Each row of a before or after table is a point. One or more steps were done to the points. Then noise was added and the rows were shuffled. The steps act on columns, c1 being the first. Write out the steps. A step turns or swaps two columns, mirrors them in a line or flattens them onto one, adds a multiple of one to another, or multiplies or shifts one. Angles are multiples of 10 degrees, from the lower column toward the higher: turns from -170 to 170, lines from 10 to 170 but not 90. Use the fewest steps. Two steps may share a column if one is a turn and the other turns, adds or multiplies; they go together, in the order done. Otherwise the lowest column goes first.

Before (9 x 3)
[[-43 -45 -17]
 [ 35  61  29]
 [ 24  18 -19]
 [ 22   0  24]
 [-47  -9  14]
 [  1 -45  34]
 [ 44 -14  10]
 [ 11   3  -3]
 [-33  42 -59]]
After (9 x 3)
[[ 31  35   3]
 [ 59   9 -44]
 [-27   6 -51]
 [ -1 -54 -91]
 [ -6   3 -31]
 [-19  17  -6]
 [ 44 -17 -15]
 [-72 -21  -5]
 [-23  43 -20]]
Steps: turn c1 and c2 by 140 degrees; shift c3 by -30

Before (14 x 8)
[[-43  19   8 -19  36 -25  32  51]
 [-22 -32  41 -56  17  12  14   0]
 [-21 -20  -1 -16 -57  11   4  -4]
 [-10  -2 -20 -48 -29  -1   6  -6]
 [-14 -30 -18  45 -39  56  -1  45]
 [ -5  28 -21 -18   4  14   2  -3]
 [-16   9 -18  33 -65 -21   3 -34]
 [-62  15  25 -28  28 -20  22   1]
 [  0   2  -6 -54  19  40  -3 -11]
 [ 21  13   7 -18  60 -12  10  29]
 [-47 -20  -4 -32 -39 -47 -70  -8]
 [-12 -36 -51  37  18  20 -34  28]
 [-73 -17 -59  58 -31  15  39 -12]
 [-26  11 -38  -3 -48 -82  24 -30]]
After (14 x 8)
[[-22 -32  13   8  42  12 -37   0]
 [-17 -29  19 -35 -42  58  47  45]
 [-15  -5  10  24 -33  -6 -39 -10]
 [-70 -15 -13 -73 -65  16  25 -12]
 [ -1  29 -15  21 -13  14 -28  -4]
 [-49 -19  27  69 -28 -49  29  -9]
 [-21 -23  42  -3 -38  11 -11  -1]
 [  1  -1 -15  34  -2  42 -44  -7]
 [-60  11  -7   5  40 -19 -37   0]
 [ 21   9 -39   9  48 -12 -26  31]
 [-25   6  17 -15 -55 -83 -25 -31]
 [-44  19 -21  -8  27 -28 -37  62]
 [-10 -35 -49 -11 -25  22  60  31]
 [-14  10  35 -21 -56 -20  13 -29]]
Steps: add -0.5 times c2 to c4; turn c4 and c7 by 130 degrees; turn c3 and c5 by 50 degrees

Before (8 x 11)
[[ 83 -10 -11  22 -26  27  30 -33  25  44  23]
 [-22  20   4  31 -28  31 -41  22  29  13  10]
 [ 47  27 -38  56   6  19   5 -37 -19  17  27]
 [ 62  20 -39   9 -20  -3   3 -41  40  25 -40]
 [-25   7  -3  -6  33  30 -47  22  24 -33  13]
 [-54 -40  12  22  -9  37 -77   7  12 -32  -3]
 [-44 -11  47  12  23   9 -77   9  19   8  -9]
 [-40  15   6 -11  17  66 -53 -22  20   2 -25]]
After (8 x 11)
[[ 47 -16  -6  39   5 -41   5  51 -20  17 -53]
 [-53  37  -3  25  -9 -25 -77 -15  12 -32   8]
 [-39 -22 -27  -4  17   6 -54  10  19   1  21]
 [-43   9 -30  15  24 -51 -76 -42  19   7   7]
 [-25  -4  23 -11  33 -29 -46 -13  24 -34 -11]
 [-22 -15  17  24 -28 -29 -41 -18  30  13 -26]
 [ 83  18 -22  14 -26 -32  30  30  26  44 -24]
 [ 63 -33  -8  19 -20 -63   3  56  40  24  26]]
Steps: turn c2 and c11 by -160 degrees; turn c4 and c11 by -20 degrees; turn c3 and c8 by -130 degrees; multiply c3 by 1.3; shift c6 by -60

Before (12 x 18)
[[ -3 -49 -34  31   6  -6  20  53  34  22  24  24 -52  43 -15  38 -20 -29]
 [ 18  36 -50   3   7  46  -2 -47 -19  -1 -55  -7 -36 -34 -54  -3 -12   6]
 [-16 -53  40  43 -53  42 -14  22  21  45  15  60  22  34 -36  -5 -40 -15]
 [  3  -1 -57  13  17  -4 -46  17 -34  13 -51 -29  41  49 -20  25 -35  10]
 [-51  20  -5 -34  28  56 -32 -14 -28 -16 -23  31 -27 -21 -60  20  19   8]
 [  9  -8  21  21 -56  69 -24 -13  52  25 -14 -29 -57  41   4   1  19 -56]
 [ 27  -8  10 -23 -42 -26   8 -20  43  17  25 -32  30 -35 -60  -1 -27 -28]
 [-34  36  -4  12 -42 -23  -2 -42 -15 -29 -51  58  41  25  28  16  -2  14]
 [-41 -19 -51  -8  32  43  51 -34  20  57 -22  12   9  -9  21   4 -49  -5]
 [ 31  27 -16 -15   2 -12 -45 -33   5  44  45  -3  23 -20   0 -31  13   3]
 [-44 -53  12 -13  27 -10   1 -46  -9 -34  27 -34 -58  52 -25  16  -9  18]
 [ 20 -25  13   3  16  -4   1  39  33  25  45   0  16  34  40 -45 -45 -58]]
After (12 x 18)
[[-35  16  39  36 -31  43  27  16  22  46  16 -58 -34  34  36  31 -41 -53]
 [ 44   3 -52 -15  18  44  47 -36  19  57 -20  26  -4  -5 -21  23 -43 -15]
 [-23 -33  15  -5  43  -5  -2  40  29  24  44   3 -16  30 -37 -11 -41 -52]
 [ 47  40  14   8   6 -13 -18 -46 -10 -34  23  23  54  51  24  21  -7 -34]
 [ 22  13 -53  -4  -8  -3 -56  16 -36  10 -52  -4 -43  49  21 -15 -32   3]
 [ 26  -1 -34  47 -24  -1  29  57  38  25  22  -6  43  49  13 -12 -19 -55]
 [ -8 -13 -48  14   9  49  -6 -44 -20   0 -53   5  32 -34  57 -17 -15  36]
 [-42 -18   8 -38 -24 -26 -14 -17  44  16  28  30 -21 -31  64  -3 -22 -24]
 [-39 -46  23  42 -36  73 -37 -13  50  28 -14   5  48  39  -4  11  23 -39]
 [ -1  -3  -5   0 -38 -17  35 -43 -15 -26 -54 -44 -44  23 -30  44   2  40]
 [ 52  -4   4 -25   4  55 -10  -8 -30 -12 -24 -46  43 -26  60  30  16  20]
 [-31  -7 -16 -24  26 -15 -42 -33  10  39  48 -28 -18 -20  -3 -19  15  27]]
Steps: turn c5 and c16 by 50 degrees; turn c1 and c16 by -120 degrees; mirror c2 and c18 in the line at 60 degrees; mirror c4 and c13 in the line at 170 degrees; mirror c7 and c12 in the line at 20 degrees; multiply c15 by -1

Before (9 x 32)
[[-21  -1   4 -24 -22 -10  11  25   2   6  -2  -1 -23 -40   5  13  -4  15
   11 -15 -10  15  -1  26 -27  -1  14  19 -13  -8  25 -23]
 [-30   1 -17  35  -9  -9   8  14  16  20  11  27   0   1 -20  17  14   7
   -5  -8  -6   6 -14  29  12  -2  -3   6   0  12  -5   9]
 [-12   9 -19 -16  85  -5   2  21 -20  27 -10   8  39   9 -48  -2   4   2
   10  38   4 -31  -6  19 -18  33  -7 -10  37  14  23 -16]
 [-40   1 -12   7   5 -10   1  21  -4   7 -16   2 -48 -13  -2  23  16  37
   32   8   5   9  -9   6 -13   6  -4  31  11  -4  26  -8]
 [-32  13  13 -20  20   6  17  -7 -60  20  -1  -2  24  21   5 -10  -7  21
   35  -4  -5  10  28 -33   3  14  34   2 -21 -23  20 -15]
 [ 17   2 -18  -4  33  30   1 -28   5  23  -5   8 -46  11  12  22  11  10
   31   4 -12 -17  13  15 -14  -3   5  13  28   4 -95  -1]
 [-20   8  12 -15  25   9   5  -1  12   7   4  15 -12  24  11  19 -18  17
    1 -17  -4 -28  17  26  -1   6  10  -9  -5   4  20  66]
 [-31  13 -15 -29 -20  39  -3  20   8  -3 -16   3 -34  19 -14  -5 -19 -26
    4 -10  -8  -5  -7 -46  48  10 -10  -8  -3   1  23  62]
 [-33  17  11  -7 -25 -11   4 -10  12  25  33  -6  -7  20   7   0  55  24
   -3   9  13 -27   0   1  12  10  -6   7 -17  11  -6  26]]
After (9 x 32)
[[-32  -4  18 -20  17  13  17  -9 -59  18  -2  -2 -26  20 -25 -10  -6  21
   36  -3  -5  11  27 -34   2   8  33   0 -22 -25  20 -13]
 [ 17  23   3  -4  34  -4   2 -30   5   7  -4  10  40  10  -9  21  10  10
   30   6 -12 -17  38  14 -16  29   5  14  28   2 -95   1]
 [-31  -9   1  35  -7   0   7  15  16   5  10  28   1   2   6  16  16   6
   -5  -9  -5   6 -31  30  12 -10  -4   6  -1   5  -5   9]
 [-12 -34   8 -18  87  34   3  21 -19   7 -11   8 -24  11 -11  -1   5   0
   10  38   4 -28  13  18 -18  -4  -8 -10  38   3  23 -13]
 [-31  12  -9 -27 -20   9  -4  21   8  -8 -18   3  35  19   1  -6 -16 -26
    5 -10  -8  -9 -31 -44  48  39 -11  -7  -1  -9  21  62]
 [-22  19   4 -24 -23   1   9  24   3   8  -2  -1  15 -40   0  12  -4  15
   12 -16  -9  16 -10  28 -30 -11  15  19 -13  -4  24 -25]
 [-20   0   8 -16  24   6   7   0  11  11   5  16  14  25 -13  19 -18  18
    1 -18  -5 -31  36  28  -1   8  10 -11  -8  -5  22  66]
 [-41  26  -2   6   3   6   2  21  -8  -4 -16   0  41 -11   6  22  16  37
   34   8   5   8  -3   7 -13  -8  -3  30  11  -2  25  -7]
 [-33 -12  17  -8 -25  10   6  -9  12  21  34  -8  13  20   4   0  55  26
   -4   6  13 -24 -11   2  10 -10  -5   7 -17  -4  -7  26]]
Steps: turn c2 and c30 by -50 degrees; turn c2 and c13 by 150 degrees; flatten c3 and c10 onto the line at 50 degrees; turn c15 and c23 by 70 degrees; add 0.7 times c5 to c23; swap c6 and c26
